Every row gives one point. The window is the flat piece filled in between its corners: a triangle in 3 columns, a solid with four corners in 4, and so on. A path goes straight from each point to the next, and from the last back to the first. After which points does the path pass through the window?

Window, 3 rows:
64; 18; 6
-21; -23; 4
-13; 47; -32
Path:
(1): 56; 15; 34
(2): -4; 72; 5
(3): 17; 19; -60
(4): 38; -1; -13
(5): 46; 30; 39
(6): -18; -6; 19
(7): -1; -44; -37
(8): 66; -6; -10
Through the window after points: 4, 6

Window:
13; -9; -21; -15
-27; -27; -37; -36
-49; 29; -47; -37
2; -17; 73; 31
Path:
(1): -52; 8; -110; -17
(2): -29; -8; -33; 5
(3): -13; 5; -1; -64
(4): 11; -33; 40; -15
(5): 0; -36; 25; 30
(6): -39; -14; -36; 12
(7): -13; 10; 15; -50
(8): -19; -3; 28; -32
(9): -23; -11; 17; 14
(10): -48; 6; -57; -7
(11): -31; 25; -26; -49
(12): -2; 6; 43; -18
(13): -10; 8; 27; 25
(14): -31; -2; -40; -12
(15): -20; -5; -25; -50
(16): -36; 18; -73; -91
Through the window after points: 2, 6, 10, 14

Window, 8 rows:
-3; 15; 40; -82; -10; 27; -13; 28
27; -14; -4; 1; 1; -55; 1; 27
-24; -13; -68; 47; -41; -41; -2; 19
50; 116; -74; 56; 89; 12; 48; 38
14; -28; 15; 23; 8; 1; -45; 15
54; 6; 2; -69; -22; 35; -23; 10
10; 3; 23; 19; -56; -37; -39; 5
20; -44; 33; 55; -38; -7; 11; 5
Path:
(1): 39; 0; -26; 57; -14; -16; -22; 69
(2): 4; -51; 18; -6; -58; -12; -28; 52
(3): -1; -38; 10; -4; -31; -40; -20; -19
(4): 1; 2; -19; 7; 2; -17; -2; -26
(5): 17; -7; -18; 4; -15; -8; -3; 53
(6): 46; -3; 16; 40; -33; 4; -29; 91
(7): -9; -12; 9; 0; -8; -28; -35; -43
(8): 10; -12; -14; 35; 8; -24; -10; -29
Through the window after points: 6

Window (9 x 9):
-5; 14; -37; -26; -74; 44; -35; -51; -5
83; -14; -43; -2; -17; 35; -46; -60; -21
-22; 64; -42; 33; -41; 72; -4; -9; 10
-31; -45; 12; 30; 6; 49; -32; 24; -13
16; -33; 4; -40; 70; -83; -10; 19; -36
-40; -14; -37; 51; -61; 49; 28; 34; 26
-59; 22; -10; 88; -47; -13; -14; 43; -1
61; 13; 29; -42; -15; -19; 8; -55; -41
-2; -12; 37; -27; 5; -40; -17; 103; -13
Path:
(1): 12; -10; 12; 5; -8; 4; -23; -10; 7
(2): 3; 0; 22; 7; 6; 6; -44; 21; 71
(3): -1; -20; 1; -1; -11; 7; -16; 38; -41
(4): -12; -31; -18; -11; -1; 16; 1; 13; -97
(5): -1; -7; 14; 18; -13; 19; -44; -8; 72
(6): -31; 9; 20; 9; -25; -16; -5; 40; 27
(7): -42; 6; -14; 10; -30; 9; 18; 54; -90
(8): 4; 5; -31; 25; -27; 3; 1; 36; -94
(9): -5; 15; 21; 19; 3; 9; -15; 5; 59
(10): -10; 42; 5; 13; -19; 6; -22; -7; 65
(11): -13; 10; -37; 21; -41; 49; 4; 24; -74
(12): -8; -6; -25; 11; -31; 13; 8; 34; -41
(13): 0; -3; 33; 12; -26; 10; -4; -10; 64
(14): 16; -11; 0; 8; -5; 7; -13; -13; 69
(15): 1; -7; -52; 14; -44; 30; -5; 7; -86
(16): 10; -3; -26; 5; -30; 42; 13; -4; -76
Through the window after points: 2, 4, 10, 12, 14, 16

Window:
-28; 26; 101; -14; -66; 19; 37; -7; 21; 6; -22; -5
-27; -23; -31; -27; 11; -14; -36; -11; -55; -25; -27; -1
6; 24; -36; 12; 29; -43; -53; -20; -18; -34; 21; 31
37; -20; -44; 9; -20; -33; -29; -19; -1; -46; -28; -6
-43; 3; -62; -42; 15; -14; -24; -1; 28; -79; -2; -3
3; 24; 37; -24; -76; 46; 8; -22; 14; 61; 15; -19
0; -43; -20; 65; -17; -22; 73; -69; -17; 73; 11; 50
-14; -44; -24; 94; -18; -51; 37; 3; -24; 91; 24; -8
28; 17; 52; -31; -40; 30; 59; 13; -14; 8; 26; -17
-33; 19; -37; -28; -61; -23; -34; -1; -38; -82; 18; 0
-8; -3; -25; 18; -6; 45; -44; 0; -15; -73; 6; 6
3; 55; 35; -4; -73; 41; 54; 30; -5; 49; -31; 17
Path:
(1): 13; -33; 29; -12; -113; -31; -6; 17; -17; 52; 15; 69
(2): -17; 17; -16; 8; 6; 6; 24; -30; -8; -3; -1; -33
(3): -2; 27; -15; 32; 10; 3; 29; -53; -41; 9; 10; -12
(4): 5; -11; -12; -3; -35; -13; 0; 23; 2; 8; 12; 18
(5): 20; -53; 2; -35; -28; -34; -42; 3; -7; -6; 33; 53
(6): -31; 15; 2; 30; -10; 3; 24; -37; -5; -14; -12; -21
(7): -6; 45; -57; 70; -31; -4; 28; -48; -39; -30; -29; -21
(8): -11; -43; 31; -43; -18; -17; -22; 42; 4; 11; 32; 34
Through the window after points: none
